Rows are points. Examples show where two turns around zero, p and q, send a point. Where does a point land after both, in the order given? Backwards means that the second turn is done in reverse. Each puzzle has new turns, and all numbers are rounded.
In the rows, 128 means zero.

Turn p:
[ 82 161 137] -> [ 79 150 109]
[167 105 147] -> [157 119 166]
[156 141  77] -> [174 138  91]
[108 105 151] -> [103 105 146]
Turn q:
[123  57  93] -> [123 101  54]
[130 131 165] -> [142 107 155]
[145 152 119] -> [137 156 137]
[113 172 136] -> [110 147 167]
Where do these land?
p, then q: [106 127 137] -> [107 117 127]
q, then p: [153 152 143] -> [137 153 155]
p, then q backwards: [184 171 107] -> [196 148 108]
q, then p: [107  74 151] -> [143  68 124]
q, then p backwards: [ 91 116 103] -> [ 82 135 127]

Turn p:
[ 87 141 108 122] -> [ 95 151 113 149]
[144 139 111 142] -> [150 144 135 137]
[104 160 137 113] -> [ 92 145 145 127]
[146  47 136  95] -> [146  80  69  84]
[120 165 112 117] -> [114 166 141 130]
[175  86 155 193] -> [194  65 144 149]
[120 157 137 114] -> [106 144 148 120]
Turn q:
[133 159 145 172] -> [174 137 152 149]
[131 124 172 128] -> [131 106 165 119]
[122 169  52 138] -> [147 192  73 142]
[ 89  87 106 117] -> [ 74 128 114 154]
[173 106 127 106] -> [131  91 102  97]
[120 123 167 107] -> [111 115 163 108]
Where do these land?
p, then q backwards: [175 107  95 142] -> [169 164 116 156]
p, then q: [130  92 131 162] -> [136  94 101 151]
q, then p: [ 84 153 124  95] -> [ 80 149 158 131]
q, then p: [162  92 127 121] -> [140 120  80 125]
q, then p backwards: [ 86 131 156  91] -> [113 175 156 102]
p, then q: [131 192 135 158] -> [160 123 191 129]

Turn p:
[124 157 132  99 135 114] -> [123 152 148 101 116 118]
[ 93  78 156 158 131 128] -> [134  76 150 175 131 123]
[112 117 104 134 103  97] -> [114 110 110 124 133  87]
[ 88 113 130 145 176 153] -> [113 129 169 174 157 141]
[133 116 133 106 134 154] -> [130 120 140 114 140 157]
[108 119  98 127 102 117] -> [101 110 111 120 139 103]
[143 117 134 144 159 147] -> [148 138 133 152 145 152]
[162 133 131 125 125 110] -> [157 139 112 113 120 122]
[189 202 134 114  87 133] -> [132 179  79  79  71 151]
Turn q:
[123 103 132 114 103 115] -> [119 123 143 136 100 106]
[119 130 157 126 188 120] -> [133 114 146 133 191 122]
[115 126  89 159  98 129] -> [103 140  88 142  98 139]
[120 125 165 118 130 152] -> [133 116 166 131 133 149]
[137 145  33 112 112 140] -> [112 120  54  73  93 126]
[154 118 157 137 141 130] -> [162 125 142 147 140 127]
[128 148 162 131 125 111] -> [134 158 155 134 141 127]
Where do these land?
q, then p backwards: [111 130 225 138 104 138] -> [ 92 136 177 125 206 152]
q, then p backwards: [118 109 100 150 153 138] -> [129 103 108 152 103 143]
q, then p backwards: [110  82 116 106 106 125] -> [ 88 128 149 136  93 112]
q, then p: [178  95  96 143 140 138] -> [151 121  74 118 165 116]
p, then q: [115 148 115 123 137 100] -> [117 157 138 121 141 110]
q, then p: [110 151 168 109 159 129] -> [151 141 178 137 122 149]
p, then q: [170 148 118 150 114 135] -> [129 135  88  99 111 140]
p, then q: [122 156 115 123 132 108] -> [113 156 135 113 135 118]
p, then q: [119 133  99 110 108 141] -> [ 96 108 132 110 137 123]

Turn p:
[112 135  72 154 151 113 167 149] -> [105  85 133 109 128 118 181 162]
[122 120 170 164  98 129 120 167] -> [147 129 130 143 105 145  85 177]
[ 92 115 152 150 170 105  93  76] -> [113 128 175 185 121  82 119 101]
[157 188  81 183  92 171 167  91] -> [ 96 111  57 173 179 169 176 154]
[136 119 108  85 155 127  72 109] -> [136 153 145 107 165  84 121  86]
[167 122 165 121 145 140 172 137] -> [166 106 132 128 111 180 134 106]
[ 97 180 130  91  99 126 132 111] -> [ 92 191 117 127 118 142 150 124]
[125 107 167 101 134 147  77 147] -> [150 157 161 114 139 125  71 116]
[184  94 104 121 127  98 128 163] -> [184  98 102  86 125 105 131 131]
[ 90  98 130 110 110 122 152 130] -> [ 94 121 129 106  88 129 112 123]
Turn q:
[101 145 144 157 138 119 177 174] -> [168 140  92 182 132 113 151 137]
[108 104  92  63 134  68  73 111] -> [ 76  40 163  99 138 116 149 139]
[148 181 140 124 179 193 120  97] -> [111 191  94  82 175 145 134  93]
[143 123 135 124 148 165 157  68] -> [113 174 148 117 126 160 143  79]
[116 118  95 128  92 132 122 133] -> [131  97 118 124  95 131 107 120]
[169 111 126 205 137 166 145 131] -> [176 176 126 139 130 187  90 135]
[155 138 120  89 116 101 117 128] -> [132 106 154  93 129  98 137 130]
[113 116 163 125 124 137 133 174] -> [127 146 106 148 109 111 142 171]
[ 99 118 139 137  84  71 107 136] -> [117  85 150 168 119  90 100 148]
Where do these land?
q, then p: [159 114 172  83 183  66 132  99] -> [147 119 192 145  62 184 148 117]
q, then p backwards: [ 88 125 127 165 121 174  95 131] -> [119 120 142 138  62 161 135 109]
p, then q backwards: [130 198 132 130  93 110 161  83] -> [ 78 111 158 127 166 173 175 141]
p, then q: [146 158 132  82  86 153 147  87] -> [120 121  93 106 137 147 119  54]
q, then p: [176 113 183 113 155  94 131 154] -> [179 139 160 116  94 172 154 155]
p, then q: [107 116 150 104 127 110 156 144] -> [114 137 130 121  91  96 113 120]
p, then q: [116 172 103 109 121 125 109 136] -> [144 126 101 131 152 102 160 111]
q, then p: [113 105  84 164 149 168 132 154] -> [109 102 101 103 190 145 113 133]
p, then q: [117 127  93 167 123 172 119 147] -> [116 114  97 138 138 158 160 171]
p, then q: [ 96  81  86 181 130 164 109 145] -> [ 91  90 123 155 133 153 151 199]
q, then p backwards: [158 100 146 108 120  71 118 128] -> [ 98 125 125 153 180 114 116 163]
